Every row gives one point. The window is the flat piece filled in between its corners: a triangle in 3 columns, a solid with four corners in 4, and so on. A path goes straight from each point to the next, and from the last back to the first. After which points does the path pass through the window?

Window:
[[-56  60  57]
 [ 26  33 -51]
 [-11 -18  67]]
Path:
(1): [ 6  0 71]
(2): [35 61 -7]
(3): [-65  35 -52]
(4): [-49  -4  48]
(5): [24  1 75]
(6): [ 48  69 -41]
(7): [-16  -3 -11]
(8): [-35 -26  20]
Through the window after points: 4, 6, 8

Window:
[[ 54  10  52  26]
 [ 33  66  15 -14]
 [-65 -43   6  38]
 [ 63   1   7   2]]
Path:
(1): [74  7  6 74]
(2): [35 15 16 36]
(3): [ 28 -19  95  -2]
(4): [ 68  17  46 -61]
(5): [47 -3  5 42]
(6): [ 2  0 22 53]
(7): [ 21  39  64 -50]
(8): [ 76  19  53 -20]
(9): [71 16 -3 54]
(10): [ 46  27 -39  43]
(11): [ 26  66  61 -47]
(12): [ 33  12  73 -10]
Through the window after points: 2, 4, 10, 12

Window, 6 rows:
[[ 19   9 -51  12  11 -58]
 [ 30  14 -69 -45  26   5]
 [ -8  -9 -31  14 -74  61]
 [ -1  77  92  61 -20  19]
 [-45  34  12  17   5  60]
 [ 18   0  43 -16 121   6]]
Path:
(1): [ 57  26 -25  81  42 -32]
(2): [17 31  0 31 59 40]
(3): [-14  -7  43 -43  79  -3]
(4): [-30 -17  34 -28  13  14]
(5): [39 33 -9 23 46 31]
(6): [ 10   0 -76  17   6  80]
(7): [  1   6 -21 -86  23 -70]
(8): [-31  20  11 -47  -1 -48]
(9): [ 22  -1 -57  -2  32  21]
(10): [ 28 -18 -47  72  29  23]
(11): [ 19  27  -4 -55  19  -3]
(12): [-23  10 -15 -18   3   7]
Through the window after points: 2, 4, 12

Window (6 x 6):
[[  21 -115   -1   11  -10  -18]
 [ -52   50   -3   -9  -67  -20]
 [  63  -74   -4  -12  -26   10]
 [ -12   21  -30   25   13   33]
 [ -65  -76   56  -34  -19    3]
 [   7   -3  -35  -72   84  -79]]
Path:
(1): [ 25 -42  20  28  21 -11]
(2): [  10 -107  -31 -110  -15    0]
(3): [  1 -60 -30 -48 -28  12]
(4): [ 86 -48  24  27  -6 -13]
(5): [  2 -25  30 -15  41 -15]
(6): [-31  -1 -96 -52   0 -33]
(7): [-47  -1 -25 -45 -39  26]
(8): [ -7  42  12  41 -36 -44]
Through the window after points: 3, 5, 7

Window (8 x 8):
[[  65   -2  -13    0   27   34   63   76]
 [  30  -49  -50   65   87   91   45    3]
 [  -1    2   86   52   45  -10  -97  -40]
 [  -9  -45   11   -1   85  -19   22 -103]
 [  45   24   20   -3  -17   46    6   -2]
 [  39  -89   53   54  -29    7  -37  -36]
 [ -31  -13  -32  -48  -29  -18   56    7]
 [  29  -17    4  -18   93   98   14   40]]
Path:
(1): [ 22 -43 -36  -1  49  26   8 -44]
(2): [25 -3 74 59 20  3 57 30]
(3): [ 20 -17  42   1 -27  17  54   6]
(4): [ -40   16 -105  -61   32  -11  -32  -14]
(5): [ 63  -9 -53 -34 -13  49 -44 -10]
(6): [-24  -8  76  32  33  16  49 -13]
(7): [-29 -20  21  52  30  27  62   6]
(8): [ 46 -30 -22  -7  36  30 -35 -25]
Through the window after points: 3, 7

Window:
[[  8  -3 -28  27 -35 -61  -3  29 -16]
 [-42  23 -18 -24  33  -5  30  30  21]
 [-20  24 -77   0 -30 -58   3 -40 -24]
 [-22 -19  55  71 -18  49 -48  -3  70]
 [-35  16 -63   7  55   4  21   7 -49]
 [ -5 -34 -18 -52  62  47  32 -24 -16]
 [-45 -30 -28 -14 -64  -6  45  -8 -44]
 [-37  27 -32 -48  46 -11 -20   7 -52]
 [-66 -88  37  40 -18  -1 -15  15  65]]
Path:
(1): [-30  -7 -20  28 -27  55 -38   5  32]
(2): [-52 -51 -66 -20   2  10 -17  36  14]
(3): [ 10  33  16  20  -7 -32  36 -58 -34]
(4): [-15  58  40 -29  -2 -28   8 -77 -13]
(5): [-49 -34 -52  -3  27  17  -5  25  -5]
(6): [-37 -44 -29  -1 -16   0 -13  46  54]
(7): [-53 -67  51  33   9   3   7 -32   9]
(8): [-22  19  28   5  47  -8  24 -55 -55]
(9): [-50 -49 -37  -2 -25  -6 -33  54  49]
(10): [ -18    2 -121   -3  -52  -29   16   -3    2]
(11): [-18  11   6  11   6 -43 -10 -21 -25]
(12): [-28 -26  44  44 -10   6  -8  -6  30]
Through the window after points: 2, 6, 8, 10, 12

Window (11 x 11):
[[  32  -69  -38   33  -10   15   53   60  -16  -53   12]
 [  19  -32   -2  -38   65  -47  -34  -58   29   27  -30]
 [ -62    0    1    5  -10  -46  -28  -14    8    5  -62]
 [ -21   49   23   19  -60  -44  -64   27   88  103   87]
 [ -49   81   61  -49  -35  -24   13    7   19   30   -1]
 [  10  -29   50   90  -61   55   44  -13   -2  -46   50]
 [ -29  -49   21   83   10   91   36   75   40  -33   24]
 [  20  -29   13   53    2   32  -13   14   -6 -115   47]
 [ -15  -44   37  -33  -14  -28  -71  -17  -19   35   58]
 [   2   14   85  -13  -54  -49  -32   43   48   34  -12]
 [ -24  -80  -28  -98    1  -51   -2  -27   58  -39  -54]]
Path:
(1): [ 11  24  22 -17 -17  23 -57 -20   0  -1   4]
(2): [ -5 -16   3   1 -57  11 -42  16  31  -5   6]
(3): [ 12 -36  57   9  23 -57  49  45 -10   1   9]
(4): [-24 -32  53   7  60 -42  41 -11  14 -15  36]
(5): [ -1 -37  -9  26 -38  64 -20  39  28 -34 -32]
(6): [ 41   9  11  -2 -65  57  -9  34 -13  28  24]
(7): [-48 -16  35  16  -7 -56 -25  11  46 -19  27]
(8): [-40  47  68   1 -11 -58  16   8   1 -31  60]
(9): [-12 -16  10 -16 -42  51 -14   7  31  48 -40]
(10): [ 27   0   3  92 -60 121 -43 -26  90 -76  13]
(11): [-34 -41  31 -17  24 -77  70  75 -38  15   9]
(12): [-10 -21  89  38  -7 -24  39  28  12 -44  38]
(13): [ 10  -2 -16  13 -52  43 -33  -7  38  37  40]
(14): [ 29 -20 -19   3 -15  68 -63   6 -21  24 -49]
(15): [-59  -7  73  10 -17 -79   8   9  78  -3  86]
(16): [-44 -66  28 -34   6 -84  -5  -8  65  39  14]
Through the window after points: 2, 8

Window, 12 rows:
[[  67  -40  -42   -1  -16  -25   36   -6   56   23   10  -37]
 [ -91   10  -79  -15    7  -12   56   76   45  -44  -11   86]
 [ -59   33    1   37    5   16  -46   37   11    9   38  -29]
 [  56    1   -6   23  -51   33   38  -17   40  -41  -32  -30]
 [  70   -9  -57   42  -62  -17    6   -8  -29    6  -21    0]
 [  55   -4  -19    1  -43  -17   40 -104   18   30  -33  -11]
 [  75  -34  -20  -47  -39   16   -5  -48   -4  -20   11   -2]
 [ -66    0  -62  -19  -27   62   64   80   30   36   -2   60]
 [ -58  -12   48   11   17   -6   13   82  -19    9  -12    3]
 [ -51   74  -52  -39   20   12   22  121   43   15  -41   77]
 [  59  -15   13   12  -83  -20   17  -26   53   10   23   32]
 [ -46   68   23   13   18    0   44   76  -33   -3   67  -16]]
Path:
(1): [ 28  64 -33  34  38 -10  -4  -9   5  -2  29  50]
(2): [-34 -70  20 -38 -98  -2  57  40  16  -9 -42 -62]
(3): [ 18  -3 -14 -36 -58   7  26  47  35  15   0 -16]
(4): [  9   1 -45  56  42 -13  23 -17  30 -14  -6  23]
(5): [ 17  19 -18  28  10  66  21  39  -2   3 -12  64]
(6): [-54 -25 -59 -53 -73  -4  59  36  52  26  13  -3]
(7): [ -23   24  -58  -62 -101  -59  -34   -6   -2   10    3   -2]
(8): [42 -5 -6 74 30 46 73 46  0  4  8 10]
(9): [-12  25 -18  31   0  21  38  10  15  -4   6  30]
(10): [  1   5 -40 -26 -45   9  20  31  23  16  13   2]
(11): [-39  61 -24 -67 -71 -21  24 117 113  -1 -71   5]
(12): [ -6  24 -48  12  44  25  20  34 -32  14  13  69]
(13): [ 57  -6 -13  27 -12  50   6 -21  21  15  -3  13]
(14): [  5 -18 -16 -52 -54 -47  24  16   2 -24  16  -5]
(15): [ 10  37 -65 -32 -97 -28   5  41 -35 -18 -19 -51]
(16): [-11  -6  14  18  25  14  42   3  48  31  23  61]
Through the window after points: 3, 5, 7, 11, 13

Window:
[[ -55  -40   -9   82   54  -19   -1   -6   63    1   24   85]
 [ -20   24   29  -45   26  -53   73  -41   -9   29  -17   25]
 [  21  -40  -84   -7   10   19   -2   61   38  -48  -31   44]
 [ -90   77   26   24  -40   -1   13   36  -43  -36   -5   53]
 [ -53  -16  -52  -43  -16  -38   35  -24  -83   29   -9   -3]
 [  11   -6  -69   20   80   35  -43  -92   44  -70   -3  -54]
 [  18   79  -29   45   20  -52  -39  -68   73  -89   36   68]
 [  -3  -96   23    3   -8   38   -9   -1  -75   46   -2   12]
 [  54   63  -53   55  -16   31  -79  -38  -11   -1 -104  -32]
 [ -30  -41  -26  -39  -56   -6  -91    8   59  -34   10  -35]
 [ -12    2   -1   24   45    9  -64   34  -38   31   -6   26]
 [  25  -15  -23   43   -7    2   39   70  -53   53  -13  -14]]
Path:
(1): [-68  18 -62 -13 -25  75  -5  16 -16  56  66  -1]
(2): [-17  20 -45  -6  21  35  -6 -72  52 -10  10 -15]
(3): [ -1 -23 -51  23  55  -9 -30 -36 -16 -48 -15 -20]
(4): [-37 -25  30  72  45 -39  12  47 -33 -31 -25  49]
(5): [-25  67 -65 -32 -63  44 -22 -28   5  19   4   3]
(6): [ 27  38 -32  31   0  95  50 -12  43  39   9  43]
(7): [ -55  -17   15  -16   33 -106   -9  -15  -41  -28  -23   -5]
(8): [ 53 -34 -17  37  48 -71   1   9  50 -82 -72  63]
Through the window after points: 2, 4, 6, 8

Window, 14 rows:
[[ 15 -58 -19 -28 -17  -6  -2  39  -9  10  -2 -59   8  15]
 [ 53 -60 -13  -4  35  -3 -51  16 -33  -2  -9   4  26  27]
 [-22  -8   4  24  17 -12 -32  21  29 -14 -14   0 -19  80]
 [  1  -6  19 -22  27   2  -5  -7  37  29  32  28 -65  36]
 [-17   1   5 -27   5  -1  -5  19  -3 -37  39 -20  16  18]
 [-14 -12  36 -50 -19  89  41 -34 121   5 -81 -53  73 -12]
 [-65   9 -25  26 -31 -38  17  20 -10  20  -3  24   3 -19]
 [ 40 -91  -9  39  -6 -13  36 -13 -49 -19  31 -41   3  45]
 [ 29 -18  -3  33 -14 -36 -11  12  19 -24  16 -30 -10  11]
 [ 11  66  -8  21 -23  14 -29   1  -1  -9 -11 -56   4  49]
 [-44  -4  13  25  81 -55 -20   7  31  45   9   9  -1  46]
 [  8   1 -16  10 -30 -39 -29 -24   7  -7  15 -27  24  71]
 [  3 -37  28 -51  27 -28   2 -21 -25 -19 -41  -5  -4  -3]
 [-42 -18 110  31 -62 -10  12  19  20  73  31  44 -64 -12]]
Path:
(1): [ 27  -2  21   5  -6   2  31  22  15  -9 -21  -8  17  52]
(2): [-17 -24   4 -10   7  -2 -57 -36  25  13  15 -44 -11  20]
(3): [-22 -14  19   9  -8 -19 -83   6  21  -3  -3 -32 -26  22]
(4): [  3   3   2 -11   6  -8  30   9  13   9  13   6  18  32]
(5): [ 36  -3  12 -26 -10 -23   4  30   4  13  -2  10   9  51]
(6): [-22 -44  11  15  21  17 -28 -32  12 -22  22 -43 -10   9]
(7): [-66 -13  -2 -29   7  30 -44 -48  35  -7  30  -6 -34  -6]
(8): [ 56 -17  16   4  -7 -48  34  69 -31 -17  -8 -33  43  44]
Through the window after points: 7
